Each row is a point. Each copy is the shape, with its points in the same order, turned, moved and blurred by noise. Is it also mirrored, or only turned?

Shape (5 x 2):
[[-26   5]
 [ -6  15]
 [ 43  -6]
 [-12 -18]
 [-22 -21]]
Copy 1 (5 x 2):
[[-10  10]
 [  8  23]
 [ 60   9]
 [  8 -12]
 [ -1 -17]]
Copy 1 is: only turned
Copy 2 (5 x 2):
[[-30  -1]
 [-14  17]
 [ 38  20]
 [ -6 -16]
 [-13 -25]]
Copy 2 is: only turned

Shape (9 x 3):
[[ -2  -4 -14]
 [-40  31  -3]
 [ 34   3  -7]
 [ 22  -4   2]
 [-15  -2 -20]
 [ 35 -33  -1]
 [-11 -13 -32]
 [-19  23  21]
 [-42  28  36]]
Copy 1 (9 x 3):
[[ 17   2 -34]
 [-27  32 -32]
 [ 45  10  -5]
 [ 25  -1  -2]
 [  8   5 -39]
 [ 50 -29  -3]
 [ 18  -7 -53]
 [-17  20   1]
 [-46  16   6]]
Copy 1 is: only turned
Copy 2 (9 x 3):
[[  9  -7  -9]
 [  5  41 -30]
 [-18 -20  17]
 [ -1 -10  18]
 [ 11  -5 -22]
 [ 13 -40  31]
 [ 12 -20 -27]
 [  9  38   2]
 [ 19  60  -1]]
Copy 2 is: mirrored

Shape (9 x 4):
[[-26 -29 -39  29]
 [-18  19 -19  33]
 [-22  12 -19 -14]
 [ 45 -11  22 -30]
 [ 38 -30  -9 -26]
 [ 46  30   8 -49]
 [ 23 -18  12  17]
 [ 52 -17  -9  10]
 [ 54 -28 -11 -24]]
Copy 1 (9 x 4):
[[-26 -29 -28  43]
 [ 19  -1 -42  36]
 [  2   6 -22  -9]
 [ 36   4  54  12]
 [  3  -2  51  18]
 [ 43  39  41  -7]
 [ 34 -15  18  40]
 [ 17   4  35  50]
 [  5   7  60  26]]
Copy 1 is: mirrored
Copy 2 (9 x 4):
[[ -7 -22 -48  11]
 [  8  24 -28  19]
 [ 38   6 -23 -11]
 [ 14 -13  51 -27]
 [ -2 -29  23 -39]
 [ 31  20  47 -53]
 [ -6  -7  21   8]
 [-26  -5  26 -19]
 [-11 -24  32 -42]]
Copy 2 is: mirrored

Shape (9 x 6):
[[ -7 -32 -53  32 -37  -2]
 [ 55  21  15 -30  -8   3]
 [-32   9 -15  49 -32  23]
 [-15  21   0   9  28  60]
 [ 25  29 -14   7  16 -24]
 [-28  -5 -41  57   3  13]
 [ 37  -6  -3  21  -2  13]
 [ 43 -11  42  -4  -4 -13]
 [ 32 -19   6 -27  -9 -41]]
Copy 1 (9 x 6):
[[-43  15 -30  -2 -37 -54]
 [ 55  33  19 -24 -25   0]
 [-44   8 -19  41 -30  -2]
 [ -4  28 -33  15  18  43]
 [ 35  15   4  14   9 -35]
 [-52  17 -34  33   5 -27]
 [ -1  47   7  -8 -11 -15]
 [ 19  22  52 -26 -11  -9]
 [ 31  -4  25 -41 -14 -39]]
Copy 1 is: mirrored
Copy 2 (9 x 6):
[[-17 -53 -51  18 -25   5]
 [ 50  42  -5 -11 -22  18]
 [-53 -10 -20  36 -24   7]
 [-29  25  13   8  21  55]
 [ 21  30 -25  11  14 -13]
 [-42 -28 -30  41  13   9]
 [ 29   0  -8  29  -9  23]
 [ 51  15  29  10 -19   2]
 [ 54  -4  -5 -22 -14 -22]]
Copy 2 is: only turned

Shape (13 x 8):
[[ -5 -32 -10   7  12 -22  16  -3]
 [  3 -23  47  17 -49   1   2  53]
 [  5 -11  17 -11  -3 -47  -2  13]
 [ 26  -6  -1  -1  -2  25  -4  11]
 [-20  11 -14  15  23 -27   5  -3]
 [ -6 -11 -12  -2   7  29   6  24]
 [-10   4  24   2 -51  -5   9  51]
 [  0 -17   6  12  -7 -14  -2 -13]
 [  1   6 -17  -1   2  31  25  -6]
 [  0  -8   9 -20  12  17  -5 -24]
 [ -6 -14 -40  -1 -14  40  -5   2]
 [ 13  -9   0   6   4 -37  14  -3]
 [  9 -16  -9 -17 -10  38  18   6]]
Copy 1 (13 x 8):
[[  1 -26 -29   0  14  -8   5  -9]
 [  7 -39  14  41 -55 -22  24  36]
 [ -6 -14 -18  -4  -4 -48  -3  12]
 [ 36 -14  10  18   0  19 -10  17]
 [  1  17 -38  22  22 -11   1  -5]
 [  5  -9  -5  17  -7  33   6  17]
 [ 16  -7  -6  31 -60 -18  17  32]
 [  5 -18  -3  11   3 -12   3 -19]
 [ 31   9  -9   8  10  29  18  -3]
 [  8   3  19 -12   8  13  -4 -11]
 [ 26 -13 -19  13 -16  54 -11 -10]
 [ 19 -16 -27   1  13 -36   6  -3]
 [ 23 -14  -1  -4 -10  36  19  10]]
Copy 1 is: only turned
Copy 2 (13 x 8):
[[ 13 -18 -13  -2  11 -21  27  16]
 [ 23 -38  19  45 -45  29  13  47]
 [ 23 -15  21  -5 -22 -33   5  32]
 [ 35   6  -7   6  -4  19   0   7]
 [ -4  19 -14 -11   8 -31   6  37]
 [ 18  -3 -12  -7  11  33   8  25]
 [ 12 -14  16  17 -57  28   9  52]
 [  4 -13   0   5  -8 -16   5   6]
 [ 15  23 -18  -7   4  21  21   0]
 [ 16  11  16 -12  10   8  -3  -9]
 [ 10  -8 -35 -14   4  39  -5  -8]
 [ 19  -2   2  -4 -12 -36  15  16]
 [ 29  -2  -8 -10   0  32  23  -2]]
Copy 2 is: only turned

Shape (15 x 9):
[[  3 -20 -11   4  60 -15 -26   5   3]
 [  2  17  -7 -18  -1  12  22   8 -25]
 [-25   3  28  10 -22   4 -15  22   0]
 [  2  -7  42  -4  -3 -42 -15   7  10]
 [ 12  21   2  33  31 -16 -14  -6  -3]
 [  6   5  45  19  14  26  12 -18  -2]
 [  2 -22 -16   2  -1  18 -34 -22  23]
 [ -2  18  -7  -2  -8   3  33 -11  17]
 [ -6 -17  -8   2  -2   5 -12  23 -24]
 [  2  12 -37   0   7  13  16  -9   7]
 [ -6 -40   2   7 -22 -14  -4  32   2]
 [-10  21 -23  -2 -38 -10 -21  16  11]
 [ 11   9 -21   2  12  -1 -26  12  11]
 [-17   1  -9 -27  11   3  23 -23   0]
 [-10  14  17 -10  -4  18 -28  10  22]]
Copy 1 (15 x 9):
[[  5 -13 -11  -2  60  -1 -10  10  13]
 [-13  23   0 -22 -12   3   4   9 -24]
 [ -7  -2  -1  42 -23   6  -4  16  13]
 [ 32  -8 -35  36  -1   7  22  26  12]
 [  6  24  -9  21  38 -24   3   6  -5]
 [-19  20   4  26   5  28  41 -13   3]
 [  3 -11 -16  10  11  -2 -22 -37  32]
 [ -9  16 -13 -13 -19 -25  22  -8   4]
 [  1 -15  12   5  -1   5 -15   9 -11]
 [-17  18   0 -24   0 -28  -6 -17   1]
 [ 25 -40   5   5 -15   2   1  21  16]
 [ 15   9 -11   9 -40 -27 -30   4   5]
 [ 14  11  -6   5  10 -14 -26  -6   9]
 [-32   2 -38 -22   1   1  11  -8  -3]
 [ -8  24 -16  21 -11   9 -20   5  31]]
Copy 1 is: mirrored
Copy 2 (15 x 9):
[[ 32  -3 -24  11  54  -2 -21   8  10]
 [ 12   2  -8   1  -9   3  41   0 -13]
 [-22  14  11   9 -13  15 -11  19 -26]
 [ -6  -9  11   8  -1 -38 -28  28 -17]
 [ 26  21 -17  28   2 -12 -16   6  22]
 [ 27  12  46  27  -7   8   3   5   8]
 [  7 -14   0 -21   5  25 -31 -18  13]
 [ -9  -4   4   0 -17   1  29   8  27]
 [  6 -11 -19  11  11  21   0   3 -29]
 [  7  -4 -18  -6  -3  17  28  -9  30]
 [-19 -38 -11  14   2  18 -14  24 -24]
 [-29   6 -32 -21 -28   8  -8   5  -6]
 [ 16   3 -32 -11   3   7 -10  12   6]
 [ -2  -8   8 -12  19  -5  34 -13  13]
 [ -1  20  13 -26  -3  12 -15  20  -8]]
Copy 2 is: only turned
Copy 3 (15 x 9):
[[ 13 -32 -28  -1  29  -7 -29 -10   4]
 [  9  22   0 -19   1  16  22  13 -24]
 [ -3 -13  39   2 -27  -6   4  18  -7]
 [ 28 -29  38 -22  -5 -32   2  -8  -1]
 [ 20  19   1  11   8 -24 -30  -9  12]
 [ 16  15  31  16 -11  18   0 -38  -1]
 [-10 -21 -29  -8 -29  -2  -4 -17  27]
 [  7  25   6  -4  -7  -3  44  -3  11]
 [  5 -16 -14  -1 -17  -1  -1  22 -27]
 [  1  26 -30  -2  -4   2  25  10  11]
 [ 14 -45   2   0 -27 -27  20  19 -17]
 [  0   3   0 -25 -34 -27   6  42  15]
 [  9  -4 -18 -11  -6  -7  -7  17  19]
 [-10   5  -7 -23  12   1  39 -19  -4]
 [ -3 -14  22 -16 -22  14  -2   6  27]]
Copy 3 is: only turned
